Each point is reached from the start by the listed moves, each made 0, 1 or 2 times, or once backwards (-1), plus a little noise. Say if it took an odd or an even number of moves. Then give how often each move was made.

Moves:
(1): [-37 -21   7 -17 -30]
(2): [ 26 -17 -33 -25  -9]
Start: [-22  12   9   3   2]
Points:
[-45 -60 -43 -83 -78] -> even (2, 2)
[ 28 -20 -57 -48 -16] -> even (0, 2)
[-47  30  45  27  12] -> odd (0, -1)
[ 64   1 -66 -30  15] -> odd (-1, 2)

Moves:
(1): [  0   2  -1 -12 -10  -2   0  -3  18  10 -15   3  35  13]
(2): [-9 13 -2 -3 -8 -9 12 -1  3 -3 -8 14  6 -8]
(3): [ 19   0  21  18   2  -7  -4  21 -13   5 -31 -12  -5   5]
(4): [-4 -4  2 16 -5 19 22  9  1  3 -5 -5  9  0]
(5): [-16   8  12  13   1   8   6   4 -22  29  11  -9   4 -42]
(6): [  3  -2   4 -22 -29 -13   0  -6  19  15  -1 -39  10  16]
(7): [ 8  3  3  5  3 -3 12  9 -7  0 19 13 -5 16]
(8): [  2  14   1 -34  10   1   8  16  -8 -11   0 -18   1 -19]
(9): [  2   1  -9  11  -2 -19  15   3  12  -6   8 -16  -4  -3]
(10): [  4  -2 -16   6 -22  -2 -11  -6  13  17   0  -3 -25  13]
(11): [  3   2  10  13   9  -8 -21  -6  -2 -19  26  -6  31  -1]
Start: [-2 11  2 -3 14  0 15 -9 -9  5 -3 -6 -2  7]
Points:
[ 12  61 -78 -32 -16 -85  36 -22  75 -42  56  56  26  71] -> even (2, 2, -1, -1, -1, -1, 2, 1, 2, 2, 1)
[ 13 -12 -36  80  29 -37  -7 -23  -4  -4  43   5 -96  12] -> even (-1, -1, 0, -1, 0, -1, 0, -1, 2, 1, 0)
[ 59 -20  37  45 -67 -40 -16  -1  44  27 -57 -95  17 121] -> odd (0, 0, 2, 1, -1, 2, 0, -1, 0, 1, 1)

Moves:
(1): [ 17  -3   1  15   6 -24 -15  -2  10   5  -3 -13 -22  -6  -5  -2   8 -15
  11   3   0  11   1  -3 -17   0   5]
(2): [  3  -1  -3  -7  -7   4  -4   7  -2  -2   2  -8 -25 -18  11  -6  16   5
 -11 -10  -8 -11  -3  -3  11  -3   7]
(3): [  0 -10  13   2  -5   0  -3   5  -3  -2  17  -8  10 -10 -10  -7   1   8
   2   1   7   2   5   4   3   0  10]
(4): [  7  -9   0  13  -4  -6 -11  -6   6   4 -12  -4  -1   2   9  12  -5   3
   0   9 -10   2   2  -7  12   3  -7]
(5): [-10   8  -1   0   8   8   3 -11   2  -4   0   0 -17  -1   3  10   1   3
  -4  -6  18  14  -8   2  -2   0   4]
(6): [  7  -7   4   3  -5   2  -3  -3  -6  -7  -6   0   4  -7   3   9   3   0
 -10   6   6  -1 -12  -3 -15   1   3]
(7): [  2  12   4   0   2   8  10   8   0   4 -17   5  -7   6   0   7   6   8
  -4  -6  -2   4  -3 -14  -9  -5  -2]
(8): [-25  -8   8   2  -7   9  10   8   3   9  -6   7  -8   1  -2  -4   0   5
  -1   4  -2  -2  -3   6  -2 -11   0]
(9): [ -8   2  32   3  -4  -7   7 -10   3   7 -11   7   4   6  -9   3  -3  -1
  23  -1 -19  -2  10   9   1  -7   3]
(10): [  8   5  -5   7  -2 -12  12   3  -8  14  -9  -5   3   7  11   4  14  15
   2  11  -2   2   3  11  13  10   8]
(11): [ -5  -7 -20   9   6   1   3   0  25  15   5   3  -7   7   6   7  -8  -8
 -15   1   1 -18   8  17   2  20  10]
(12): [ 13  10   6 -14 -18   1  -4   7 -11  11   5  10   6   9   9  -4   7 -11
  -8   1   2   4  -7  -6   1   0   1]
(13): [ 10  -1   8   8   2   1   1  10  -5  13 -18 -12  -3 -10  -8   4   1  -4
  -6   0   6   2  -8   1   3   7   2]
(14): [ -4  -5  -6  -8   3  12  -4   0   8   2  -6   3  -2  10  -1  -7  16 -16
  16  -4  -7  -5  -1   6  -4   6   8]
(15): [-11  -9  -5  -3  -4   3   2   3   3  -7 -13   1  -3  -2   1   1  -1  -1
  -4  -6  -1   7   1  -5  -4   0  -3]
(16): [-14  10   3  15 -11  -4  -7   3   0   4   7   0   8 -13 -18  -4  -6   4
  -1  -4  -4  11   8  -4  -1 -10   6]
(17): [ -3   4   0   3  -7   8   6   0 -16   8  -6   1  -7   4  -8  -6  13  -8
   7 -12   6   1  11  -2  -4   2   3]
(18): [ 16   2  -1   2 -12   8  -9  -3  15 -12  -2   2  -5  -1 -12  14  -7   5
  10   9  -3   5   6  -8  -9  -1 -17]
(19): [ 12   2   0   8  -4  -3  -5 -12   9  -8  -3   0  -1  -4   0 -15  -4   8
  -3 -12   1  -3   5   6   7  -4   7]
(20): [  0  -9  -8  -7  16   7  14 -10  15  -5   4  -3  13 -11   4 -14   7  -5
  -3  13  -1  10  14   9   2  -9 -12]
(21): [ -2  -1  -2  -7   0   3  -9  -2   3 -10  11   4   6   4   2  -1  -9   5
  -6   6   3  -5   2   4  -5  13  -6]
(22): [ -2  -4  -7  -5   4  10  -1  -4 -15   0   3 -12  -3  -1   8  12  -6  -4
  12   2 -21  17   6  21  -3   0  12]
(23): [  1   2  -2  -2  14  -9   4   0   4  12 -11   1   9   1 -14   7 -10  16
  -9   6  -4 -12   9   1   5  -9   1]
(24): [ -3 -17  -3   1  -2  -3   3   7   1   9  -6   7   0   6  -1   5   9   5
  -3  -5 -10   8 -11   3 -22   5 -14]
Start: [ -3   1   1  11   6 -16  -8  -1  -9  -3  -1   5  17   7  -6  -7  -3 -10
  -1   2  -2 -17 -12   4 -22   3 -12]
Points:
[ 63  -3  27  32 -53 -15 -17 -31  66  28  -3  36  82  46  -1  30  22 -52
  49  69 -38  -1  15  64 -51  63  15] -> odd (0, -1, 1, 0, 0, 2, 0, -1, 2, 2, 2, 2, 0, 2, 0, 1, -1, 2, 0, 1, 0, 0, -1, 0)
[-42  22 -25  10 -14  21  11 -59  60  21  50  17 -22   8  71 -30   7 -31
 -15  18 -22  15  56  88  45  11  30] -> odd (0, 1, 0, 1, 2, -1, 0, 1, 1, 1, 2, 2, -1, 0, 0, 1, 0, 0, 1, 2, 1, 1, -1, -1)
[  52   27  -21   16  -93  -21 -121   36    4   -2   18   13  -62  -42
  -64  -45   22  -54  -18  -28  -17  -39  -15  -41  -90  -18    7] -> even (2, 2, -1, -1, -1, 1, -1, 1, -1, -1, 0, 2, 0, 1, 0, 2, 1, 2, 1, -1, 1, 0, 1, 0)
[-107  -58   24   30  -73   34  -13   67 -114   59  -43  -17   -1  -36
  -23   19    9   55  -49  -42  -41   65  -39    9  -23  -29   23] -> odd (-1, 1, 2, 2, 1, 0, 0, 2, -1, 0, -1, 1, 1, 0, 2, 2, 1, -1, 0, -1, 0, 2, 1, 2)
[-30   2  22  37  -6   4  -8   3  -1  39 -13 -38   7 -44  -6  -5  -8 -18
 -11 -20 -97 -30  87  60  21  28  69] -> even (0, 2, 1, 1, -1, 0, 2, -1, 2, 0, 2, 0, 1, 0, 1, 2, 1, -1, 0, 1, 2, 2, 0, -1)
[ -14  -41  -35  -11   31  -55  -27   14   12    3   27   37   23   74
   -5  -16  -19  -49    4  -35  -19  -37  -24   20 -100   59  -25] -> even (1, -1, 0, -1, -1, -1, 0, -1, 0, -1, 1, 0, -1, 0, 1, -1, 0, -1, 0, -1, 1, 0, 0, 2)
[ 30  63  23  35 -35   3 -39 -28  51  -8 -19  30 -63 -30 -63 -34  71   1
 -14 -80  23 -27   8 -25 -76 -22  66] -> even (1, 2, 1, -1, 2, 2, 2, -1, 1, 0, 1, 1, -1, 2, 0, 2, 1, 1, 2, 0, 0, -1, 1, 0)
[-44 -25 -30  43  -4  99 -33 -33  47 -44  46 -33 -20 -89 -88 -36 -11   4
   7 -14   2  -7  53  81 -58 -45  71] -> even (0, 1, 2, -1, 1, 2, 0, 2, -1, -1, 1, -1, 0, 2, -1, 2, 1, 2, 2, 1, 0, 2, 1, -1)
[ -4 -35   2  31 -73  35 -35 -15  16   9   3 -26  16 -38  -8 -22  42 -77
  73  67 -63  89  38  55 -32 -36  18] -> even (1, 0, 1, 1, 0, 1, -1, 2, 0, 1, 0, 2, 0, 2, 1, 2, 0, 2, 0, 2, -1, 2, -1, -1)
[ 62  -9  71  48  39 -30 -20 -41  47 -49 -45   6  16  -6 -77  29 -25  24
  12  -3  50 -16 -12 -38 -98 -13 -19] -> even (1, -1, 2, 0, 1, 2, 2, -1, 1, -1, 0, -1, 0, 0, 0, -1, 0, 1, 1, 0, 0, -1, 1, 0)

Moves:
(1): [  5  -6   5  -5  -1   1  -5 -14 -10 -10   3  -2  19   0   0  -3  -5  12
  -3   3   0  11 -13   1]
(2): [ 17   6   4  13   7   6   3  -6  16   7  -8   7 -11  -6  -6   1   1  13
 -20 -20  18  -1   4   4]
(3): [  1   1  -6   2  16  -3   7 -13   9   4  10 -14   2  -1 -11   0 -11   1
   9   8   0   3 -12   5]
(4): [  6  -3 -10   3  10  -6  -3   6  -4   0   6   3  -7  -3  11   4   2 -12
  11  -3  10   2  -3   5]
(5): [ 10  -7   9   1  -2  -3   2   6 -12   3   2  -5  -3  11  12  -4   2  -8
  -4  -7  -5  -7   7   6]
(6): [ -4  15   3  -1  12  -1  -5  -7  -8  -2 -10   0  -1 -11   7  -5   5 -10
  17  -2  15  -1   4  -6]
(7): [ 10 -19   0  -3   0 -12   5   4  -5  -5   2   1   4   1  -7  -3  -1   5
 -13   8   0   0  -1   3]
(8): [ -9 -18   3  -4   0  10   1   0   5 -11  -5  -2  13  -2  14   5   3   2
  -5   5 -15  -2   2  -5]
(9): [  2  12   3  -6  -4  -4  18   9 -17  14  -8   1   7   2  15  -1   8   3
  15  12   1 -11   2   0]
(10): [ 17   1  -5  -2  -2   5   0  14  16   5   0  -5   4 -22   8  12  -8 -10
  17   1   1  10  -7  -6]
(11): [ -4 -14   3   3  -2   0   6   0   8  -6  -1  -1  17  11   0  16   4   1
   6  11   5  -5   7   5]
(12): [-19   5 -20  16 -13 -10  -1   1  13   7 -14  15   3 -15  -3   5 -15  -4
   1   2   8   1  -4 -18]
(13): [  2 -12 -15 -10   4 -15  -2   3   5  -8  -4 -10   1  12 -10   4 -10   1
  13   4 -16  -1  -5   1]
(14): [ -2  10  -3  -5  -4  -2  -7   1 -15  -3 -18  -1 -22   1 -12  -9  13  -4
  13  -7  -3  -2 -10   6]
(15): [ 19   0  -2  11   8   6  -5   6 -11   0   5  -3   7   2   8  -3  -5   3
 -18  -8  -3 -15   5   3]
(16): [  0  -1   9  -1   7   2  -3  -1  -2  -1   0  -8  13  -9   8  -9   1   6
   3  -3  -5  -7 -11  11]
(17): [  4  -5   0  13   5 -11  10  -5   9   5   5  -2   5  -1   7  26 -11   2
   6   9   0  -1  10  -6]
(18): [-13  -6  11   3 -14   3  -3   1   7  -9  -7  -1   4   3   7   3   1   9
  -3   8  -1  -1  -9 -12]
(19): [ 21   6  10   4  -3   4   9  -3   8  -2   0  17  -3  -7   5  -1   4 -14
  -8  -7   2   2   5  -1]
(20): [  5 -15  14   8   6  11   5  15  13  25   5   6 -24   6 -10  25   8  -3
   2  -9  -4 -24  12  -5]
(21): [16 -5 -2  8 14  1  0 -9 11  7  6 -6  3 -6  1 -3 -3  6  5  4 -2 -1 -1 12]
(22): [ 16   0 -19  -4   3  -9 -11  -2  -6  11   0  -6  -3  -9  -4  11   3   3
  -5  -3   7 -16   2   6]
(23): [ -6  -2  -3   9   1   9  13   0  -1   5  21  -2  11   2   3 -14  -3   4
  -1  -8 -12  -4   5  -1]
(24): [-5 -2 -5 -6 -3  1  3  0 -6 -7  2  0  6 -8 14 -3 -6 -6 10  5 -1 -4  0  4]
Start: [ -7  -5   9   2   2  18   2  12   5  -4  -4   4  -2  12   6  -5  10  -7
 -18   4  20   0  13 -10]
Points:
[ 53 -19 -29  18 -67 -11   7  40   1  23 -18 -27 121   2  46  26 -37  86
 -49  32  30 -21 -16 -34] -> odd (2, 1, -1, -1, 1, -1, 0, -1, 2, 2, 1, 1, 1, -1, 1, 0, 0, 2, -1, -1, 0, 2, 1, -1)
[ 69 -71 -45  12  80  32  29  72  52  48  13 -84  -4   3  13  64  18  20
  31 -29 -10 -90  -6  19] -> even (-1, 2, 2, 2, 0, 0, 0, 2, 1, 2, 1, -1, 2, 1, 1, 1, 0, 1, -1, 1, -1, 2, 2, -1)
[ 33 -22  23 -11  15  19   5  37  45  32  17 -10 -40  34 -41  18  -3  42
 -32 -54  17  11  15 -21] -> odd (1, 2, -1, 0, 0, 0, 0, -1, 0, 1, -1, -1, 2, -1, -1, 0, 0, 0, -1, 1, -1, 0, 1, -1)

Moves:
(1): [ -4   0   4   0   1  -6  -4  -6   4  10   1   1 -13  -5  -7  -8  -2  -4
 -12  -1  -3  -3  -1   1   6   3   6]
(2): [ -6  -7   5  -4  16  -4   3  -2  22  -3  -2   5 -12   0 -16   2  11   1
   0   3   4  -3   0   2   8  -1  -1]
(3): [ -9  12  13   6   2   0   7   6   4   7   7  14  -8   2   1   6 -23  -4
   3  -2   8  -6   6 -13   0  -1   4]
(4): [  0 -17   7   2  -2  -5   5   0   7  -9  -1  -9  -3  -1 -10   6  -7   0
   5   1   0  -7  -2   2 -11   5  11]
(5): [ 16  -8  20   6  -1   2  -1   0   1  -3  -6  -3 -10  -5  -7  -5   3   5
  12   1   2   7 -11  13 -10   1  -2]
(6): [-19   6   3   5  -3  18  -1  -1   2  -4  10   4 -11  -6   5 -31  13  -1
   0  -8  -3   3   3  -6  -6  11   5]
(7): [  1  -4   1   4  -5  -3  -9 -21 -15   6   4   5  -4  -2  16 -10  -4 -16
   6   4   1   6 -12   7  11   9  10]
(8): [  7   5   2  -5  -6 -10  -2   1   9  -1  -5   0  -6  -2   0  -5  14  -4
 -14   1   2 -12   8  -5  -8   3  -4]
(9): [  5  17  -9  -7   1  -3   0   0   2  -7  -2  14  11  -3  -1  -2   3  -5
 -11   7 -11  -1   0  10  -3   9 -14]
(10): [  1   4   5  -1   0 -12  -6   5 -13   6 -11   2  -5  -8  12  -9  -2  14
   3   5   1  15   8  -6   1  -2   7]
(11): [ -5   8  16  -3  18   3 -17  10  -8  -2   4   0   0   3  -7   8  -4   3
  -4  -4  -1  -1   4 -17 -16  -6   6]
(12): [-3  1 -6  6  1 12 -3 -6  5  4  9 -6  8  5 -2  0  5 -3 -7  7 -3  6  4 11
  1  2  6]
(13): [-13   5   0  16  13  11  -1  -6  18   3   7   6  13  -7 -19   8  -4 -10
  -5  -1   2   5   4   2  -9  -7  26]
(14): [  6  -4  -1  17 -14  -6 -13  -4   3  -9  12   4   9  20  17  -2  -2   5
  -2  -2  -5 -11  -8   5 -17  -6   0]
(15): [ -9  -5  -6  20   7 -10  -8  -2  -7  -6  -4  10  -4  19   2  16   0 -20
  -3  17   8  -1   1   6 -13   2   4]
(16): [  2   9   6   7  15   0 -12   3  -1  -4  -9   2   9  -1  -3  -6 -10 -18
 -10  -5 -11 -15  -3  -7  -2  10   8]
(17): [ -4  -1 -12  -3   9  -5  -5  -4  -5  -7  15 -12  -6   1   6 -18 -14  -8
   7   6   9  -8  -5  10   6   3   0]
(18): [ -6   7   1  -1  -3   8  -8   3  -2   9   4 -12   2  -6  -4   0  -6   6
 -11  -8  11   0  -6  -4  -9   3  -7]
(19): [ 11   2   4  -1   6  -7  -5   9   0  -9  11  16   3  -1  -1   0  11  10
  -3 -12 -10   9   0   5   6   6  -3]
(20): [ 0 -3  2 -2  3 -2  9  2 -7  1  8 -9 -2  2 -7 -1  3  7 -7 -1  2  7 -7  2
  6  7  9]
(21): [-8  3 -4 -4  1  2  9  5 -7 -1 -9  5 -8  4  0 14 -4  0  4  1  1 -6  7 -3
  2  5 12]
(22): [  1  -1  -4  -8  -2  -4   4  -2  -6   5  -9   0   3  -1   0  -6   4  -3
   4   4   5 -12   4  -1   0   4 -10]
(23): [ -8  -3  -2  -9   3  -5   5   6   9   2  -6 -13   0  -9   0  -8   4  -4
   0   3   2  -9   4   7  -2  -2   1]
(24): [  4   3   4  -9  -8  11  -4  10  -1   8   0  -1   4  -4   1  -9 -12  13
   1   4   4   8  -4   0  -1  -5   1]
Start: [ 15  -2  -2  -5   1   9   0  -2 -12   5  10   9   2  -1 -10 -12   4  -8
  -4 -11  19 -15  -5   2   2   7   8]
Points:
[-20 -31  81 -53  58  44  23  41  43   4 -24 -43 -65 -66 -82 -87  89  39
 -14 -27  -2  14  14 -13   8  36 106] -> even (0, 2, -1, 1, 1, 2, 0, 1, -1, 1, 1, 1, 0, -1, -1, 1, -1, -1, 0, 2, 1, -1, 2, 1)
[ -9  -4  29  -4  65 -30  15  41   8 -28  11  60  -3  66 -34 121  -3 -41
  -6   0  12 -69  43 -37 -21   0  21] -> odd (-1, 1, 2, 1, -1, -1, 0, 0, 0, -1, 2, 1, -1, 0, 1, 0, -1, -1, 1, 0, 1, 0, 1, -1)
[-45   8  26  29  52  15 -39  -8  -6  31  35  37 -14 -45 -45 -46  22  -9
 -24   9  18  45  16  64 -37  38 105] -> even (2, 0, 0, 1, 1, 1, 1, -1, 1, 2, 1, 2, 2, 0, 1, -1, 0, 1, 2, 0, 1, 1, 2, 0)
[ 42 -28  -3 -66  29 -62   4 -42 -38  -7 -32 -57 -72 -36 -35 -98  43 -68
 -13  68  15 -71  -2  79  -6  87  19] -> even (2, 0, -1, 2, 2, 0, 1, 2, 2, 1, 1, 2, -1, -1, 0, 0, 2, -1, -1, 1, 1, 2, 1, -1)
[ 14 -49  -6  38   7 -35 -47 -48  -9 -16 -10  -4  -3  32 -10 -13  42 -15
 -12  37  34 -38 -23  66 -64  49  25] -> odd (0, 2, -1, 2, 1, 0, 1, 0, 1, 2, 0, 2, 0, 2, 1, 0, 0, 2, 0, 0, 1, 2, 0, -1)
[ -14   76   32   67   59   19  -79  -37 -100   42   62   25   18   15
    3   31 -119  -59  -28   33   50   50  -31   10  -43   26   79] -> even (0, -1, 2, 0, 1, -1, 2, -1, 2, 2, 2, 2, 1, 0, 1, 0, 1, 2, -1, 1, 0, -1, -1, -1)
[ -33   23  -35  -19   61   25   30  -31   50   42   12  -46   18  -33
  -82  -65   37 -109  -68   30   36  -76   27   34   16   29   69] -> even (1, 0, 0, -1, 0, 0, 0, 2, 0, -1, 0, 2, 2, -1, 0, 1, 1, -1, -1, 2, 0, 2, 2, 0)
[-22  11  25  44   0  25  34  37 -13 -25  16 -30 -66   6 -13 -55  19 -29
 -11 -33  52 -49   0   1 -53  63  60] -> odd (-1, -1, 1, 0, 2, 2, -1, 2, -1, 0, -1, 0, 0, 0, 1, 1, 1, 1, 0, 2, 2, -1, 1, -1)
[ 71  -4  35 -26 -28  30  43 -23 -28  59  29  64   4 -54 -26 -22 -59   3
  53  13  17  49 -22  88  62  39  49] -> odd (1, -1, 2, 1, 2, -1, 2, -1, 1, 0, -1, 2, 1, -1, -1, -1, 0, -1, 2, 0, 1, 2, 0, 2)
[ 52 -13  50  23 -72  -9  32 -37  -6  37 -23  43 -40  -4  51 -31  14   7
  72  -6  46 -14   7  -4  -2 -21  -9] -> even (-1, 0, 2, -1, 2, 0, 1, 1, -1, 1, -1, 0, 0, 1, -1, -1, -1, -1, -1, -1, 0, 1, 0, -1)
